Rows are points. The ring and each string are closed loops that go straight from each point to the next, and from the last back to the first. Before rounding, they use only three directions, however many columns there are. How many times does the string pass through the ring? Passing back the other way cancels.
In the rows, 128 means zero.

Ring:
[[167 178 106]
 [158 173 151]
 [148 156 175]
 [135 130 186]
 [116 103 166]
 [104 105 126]
 [103 116  97]
 [121 141  58]
 [138 153  52]
 [161 168  68]]
String, 24 rows:
[[182 203  86]
 [163 204 115]
 [178 181 142]
 [168 147 146]
 [166 164 179]
 [137 189 187]
 [133 162 151]
 [133 182 200]
 [149 170 212]
 [167 134 173]
 [145 153 141]
 [151 144 132]
 [179 154 137]
 [186 194 116]
 [168 211  88]
 [141 162 105]
 [152 135 107]
 [145 139 109]
 [139 173  75]
 [168 177  16]
 [170 157  44]
 [156 141  92]
 [141 171  91]
 [150 196  81]]
Times through: 1

Ring (7 x 6):
[[ 68 145 147 110 143  97]
 [ 65 173 163 152 147 141]
 [ 76 157 178 190 143 160]
 [ 84 116 182 198 133 144]
 [ 93  74 173 175 126 106]
 [101  65 154 131 130  70]
 [ 92  94 142 102 138  65]]
String (33 x 6):
[[ 80 138 160 147 143 120]
 [ 43 160 166 150 134 131]
 [ 40 193 173 169 141 162]
 [ 71 202 176 187 156 182]
 [103 181 172 187 163 173]
 [100 142 166 166 151 137]
 [ 70 135 171 168 136 132]
 [ 44 146 184 191 127 152]
 [ 45 162 192 213 131 177]
 [ 43 160 191 210 129 173]
 [ 45 153 185 196 129 160]
 [ 57 173 186 204 140 177]
 [ 77 182 180 196 151 178]
 [103 160 166 170 157 150]
 [ 94 142 163 158 149 131]
 [ 65 132 164 151 135 118]
 [ 24 177 165 143 132 134]
 [ 41 182 156 129 142 128]
 [ 63 177 149 118 150 119]
 [ 97 162 146 120 160 115]
 [102 139 151 133 153 112]
 [ 73 121 157 135 136 102]
 [ 53 119 150 111 128  82]
 [ 47 118 138  80 128  59]
 [ 49 115 135  73 129  53]
 [ 56 113 145 100 129  71]
 [ 74 118 152 123 136  92]
 [ 43 119 141  86 127  64]
 [ 50 136 134  74 136  65]
 [ 82 149 140 100 151  92]
 [106 153 147 124 160 114]
 [ 83 137 156 137 145 113]
 [ 62 143 159 137 138 114]]
Times through: 4

Ring (9 x 9):
[[118 143 185 114 104 116 200 144  86]
 [109 120 200 122 100 120 221 134 111]
 [105 108 202 128 100 124 224 114 129]
 [114 110 174 142 102 126 203  92 140]
 [132 128 134 158 104 123 174  86 135]
 [147 151 104 161 107 119 147  90 117]
 [149 172 100 144 112 117 130 100  87]
 [138 179 127 116 115 116 137 116  63]
 [129 170 153 107 112 115 159 132  62]]
String, 24 rows:
[[ 85 104 235  96 105 129 229 105 117]
 [121 138 165 127 106 121 185 113 104]
 [133 130 162 154  95 114 211 148 117]
 [120 130 198 129  95 112 231 174  97]
 [119 150 191 108 103 113 205 166  71]
 [109 158 190  83 115 120 175 126  59]
 [123 152 159 116 110 119 170 116  85]
 [143 163 128 140 106 113 162 132  86]
 [148 194 112 116 116 112 125 129  47]
 [127 185 140  90 122 119 126 103  46]
 [124 154 153 116 112 120 162 107  86]
 [147 168 118 141 108 113 151 126  84]
 [151 197 108 119 116 111 123 132  46]
 [131 193 142  89 120 114 132 128  34]
 [116 183 173  71 120 117 150 133  30]
 [112 153 181  94 113 120 175 120  71]
 [113 144 180 106 110 121 183 116  87]
 [136 140 151 149  99 114 196 143 108]
 [116 118 198 136  94 116 234 156 116]
 [ 87 103 239 101 102 126 240 123 116]
 [101 118 204 110 106 126 210 108 112]
 [129 135 155 142 102 119 189 120 113]
 [121 115 176 149  96 120 217 126 133]
 [ 98  91 221 133  95 125 249 122 144]]
Times through: 5

Ring:
[[151 108 163 121 135 125 104 123 146  60 186  86]
 [134 107 130 182 113 142  90 105 163 108 168 110]
 [ 94 170 154 133 165 105  66 140 140 100  71 159]
 [107 193 183  73 201  71  87 147 110 106  54 151]
 [137 173 185  68 194  68 115 128 102 125  94 121]
 [159 137 187  69 172  88 124 126 114  85 156  87]]
String:
[[ 92 224 206  27 234  49  78 174  94  79  13 167]
 [115 181 193  57 199  76  88 157 113  65  79 135]
 [132 161 178  84 179  85 103 133 117 100 107 121]
 [147 145 168 103 166  90 118 112 118 131 131 107]
 [131 153 181  82 174  93  98 141 124  72 121 115]
 [159 139 204  38 182  85 120 146 112  37 161  79]
 [176 109 188  71 154 103 131 124 124  53 204  60]
 [158 114 152 137 136 114 120  98 136 128 173  91]
 [139 135 172 101 157 106 100 132 133  71 146 104]
 [144 128 184  80 159 109  99 146 135  28 164  91]
 [165 105 185  79 147 116 114 136 136  22 205  65]
 [171 105 163 117 137 113 129 102 133 104 196  73]
 [148 130 160 121 150 105 113 110 130 119 150 102]
 [139 153 196  53 184  86 104 151 116  46 130 103]
 [167 152 197  45 191  66 140 121  95 112 140  86]
 [159 159 178  78 185  66 138 103  97 165 118 104]
 [137 152 164 110 167  91 110 115 120 134 115 119]
 [128 163 168 103 175  86 103 123 118 129  98 129]
 [104 203 178  78 206  63  90 140 104 136  36 161]
 [ 83 219 197  46 223  62  65 178 107  65  14 173]
 [ 98 190 189  66 200  80  72 166 118  59  58 152]
 [124 157 162 115 166  96  96 124 127 118 104 130]
 [105 196 173  90 198  71  88 137 110 136  44 159]]
Times through: 1
String, 30 rows:
[[118 179 193  57 198  76  91 156 112  67  83 132]
 [127 193 198  42 214  55 109 143  93 112  66 133]
 [138 191 188  56 211  48 126 119  86 167  67 130]
 [140 169 169  95 183  71 121 109 104 167  93 125]
 [131 160 169 101 173  88 104 123 119 122 105 125]
 [131 162 163 111 172  86 107 115 118 146  98 129]
 [123 163 168 104 173  91  96 129 123 113  98 131]
 [101 188 186  71 197  80  75 161 119  68  60 151]
 [120 158 168 105 169  97  89 136 129  91 103 131]
 [114 158 150 138 159 103  86 121 135 131  94 142]
 [100 158 136 166 148 114  72 120 146 136  83 157]
 [119 138 132 175 134 122  86 105 149 145 117 137]
 [127 142 156 129 152 109  93 122 137 106 124 123]
 [113 140 152 140 145 122  75 134 150  77 121 131]
 [114 118 131 183 118 145  69 122 169  83 145 128]
 [132  91 106 229  88 160  85  87 179 135 180 114]
 [140 103 120 200 106 142  98  88 162 145 170 110]
 [142 109 125 189 115 133 103  88 155 150 164 110]
 [140  87 100 240  83 159  96  72 176 164 186 110]
 [121 105 114 214 100 154  76 101 176 118 160 124]
 [117 107 105 231  96 156  75  93 177 142 150 133]
 [120 119 109 221 108 142  84  88 166 167 136 136]
 [119 144 146 148 147 114  86 118 143 119 115 133]
 [116 150 147 146 151 110  86 119 140 127 105 138]
 [105 166 147 143 161 102  80 123 136 136  78 154]
 [127 150 156 127 158 101  97 118 131 125 113 127]
 [104 183 184  75 193  83  77 158 120  69  69 147]
 [ 90 216 205  32 226  59  70 181 103  53  24 164]
 [104 221 199  37 231  43  94 154  88 121  18 162]
 [115 200 199  41 216  57  96 154  97  95  53 143]]
Times through: 2

Ring, 6 rows:
[[114 116 116 115 136  98 200 120 141 134 102 147 170 139]
 [124 139 133 118 113 103 172 101 143 141 113 123 155 133]
 [149 153 145 122  99  90 137  91 134 150 107 113 137 136]
 [168 148 142 128 106  89 119 109 117 147  96 121 133 151]
 [165 152 141 135 109 122 111 127 108 138 106 116 137 159]
 [134 129 122 128 130 128 160 139 120 128 108 136 161 155]]
String, 26 rows:
[[140 152 139 130 108 135 137 119 124 135 121 112 148 147]
 [132 151 137 130 110 142 144 121 127 132 125 112 152 145]
 [126 122 121 118 130  96 183 119 136 137 100 142 162 142]
 [113  98 107 107 147  63 224 115 148 139  85 166 174 137]
 [135 133 129 121 121  99 165 114 132 139 103 132 154 143]
 [132 164 146 129  96 146 135 107 131 136 133  97 146 138]
 [118 149 139 117 103 111 170  90 149 143 123 111 153 125]
 [123 123 126 107 121  58 196  88 153 150  94 141 157 126]
 [135 128 129 114 119  69 176  97 141 148  94 137 152 135]
 [140 125 128 113 122  61 175  98 139 149  88 142 151 137]
 [150 140 140 114 105  55 155  81 141 157  92 127 138 132]
 [160 164 153 125  89  93 117  86 130 153 110 103 128 137]
 [167 124 134 109 116  14 157  81 136 164  66 147 134 138]
 [160 125 130 115 121  44 157  99 130 154  76 146 141 144]
 [157 113 122 113 132  36 170 106 130 152  68 158 147 147]
 [175 130 134 121 119  51 134 107 118 153  74 142 134 153]
 [182 159 148 135 100 102  93 115 105 146  99 113 125 159]
 [164 184 159 143  84 165  79 119 107 135 135  82 128 154]
 [152 133 130 125 122  93 147 121 121 140  94 136 147 152]
 [156 116 120 123 137  77 158 132 116 139  79 154 152 159]
 [162 140 130 137 124 132 120 148 101 129 102 130 146 169]
 [157 178 150 149  96 195  84 145  99 123 141  87 138 164]
 [147 165 144 141 103 170 110 135 110 127 132  99 144 156]
 [135 134 123 133 129 148 151 149 114 123 115 130 161 159]
 [119  91  99 117 161  91 213 149 129 127  84 174 180 155]
 [123  96 105 113 153  72 210 132 135 135  81 170 173 148]]
Times through: 0
String, 31 rows:
[[105 116 114 117 138 115 206 127 142 129 110 145 176 139]
 [137 164 144 135 100 159 126 121 122 131 133  99 147 146]
 [130 148 134 131 114 150 146 129 124 128 126 114 155 148]
 [124 135 124 131 127 151 161 143 122 123 121 127 165 153]
 [122 105 106 122 152 112 195 150 125 125  95 160 175 156]
 [125  88  98 115 162  77 212 146 128 130  77 179 177 156]
 [132 103 109 117 148  79 194 134 129 135  83 164 167 152]
 [124  84  95 116 167  78 216 151 127 128  75 183 180 158]
 [128 126 118 130 135 140 166 148 119 123 111 138 166 157]
 [130 144 130 133 120 157 147 139 119 124 124 119 159 153]
 [137 152 137 132 110 146 137 125 122 131 124 111 151 148]
 [131 115 117 117 136  83 186 122 133 138  91 151 162 146]
 [107  76  92 103 167  48 249 128 148 136  71 189 185 141]
 [117 101 109 110 146  70 214 119 143 138  86 163 172 140]
 [125 122 122 116 129  89 186 114 139 139  99 143 162 140]
 [114 102 111 105 141  56 221 105 152 143  85 161 170 132]
 [124 106 115 107 138  50 209 103 147 146  82 160 164 134]
 [125 137 134 112 111  79 180  86 150 149 106 126 152 126]
 [138 170 153 125  86 122 130  87 138 146 128  93 137 130]
 [147 179 157 133  83 146 108  99 126 141 135  84 133 139]
 [145 159 144 130 100 129 127 111 124 139 120 106 142 144]
 [141 121 125 113 126  58 177 102 138 149  84 147 152 139]
 [144 126 131 110 118  45 174  88 143 155  84 141 146 133]
 [146 144 143 113 101  57 156  75 145 158  96 123 138 128]
 [149 186 164 131  73 136 104  84 132 147 137  77 128 132]
 [146 177 156 134  85 149 110 102 125 139 135  86 135 140]
 [139 181 158 131  80 148 115  93 133 142 141  81 135 133]
 [142 167 149 132  94 145 121 110 125 137 130  96 141 143]
 [131 124 125 116 126  83 179 109 138 142  97 141 157 140]
 [105  86 101 100 154  40 246 108 157 143  76 177 179 130]
 [101  91 102 104 153  63 241 117 154 137  86 172 182 133]]
Times through: 3
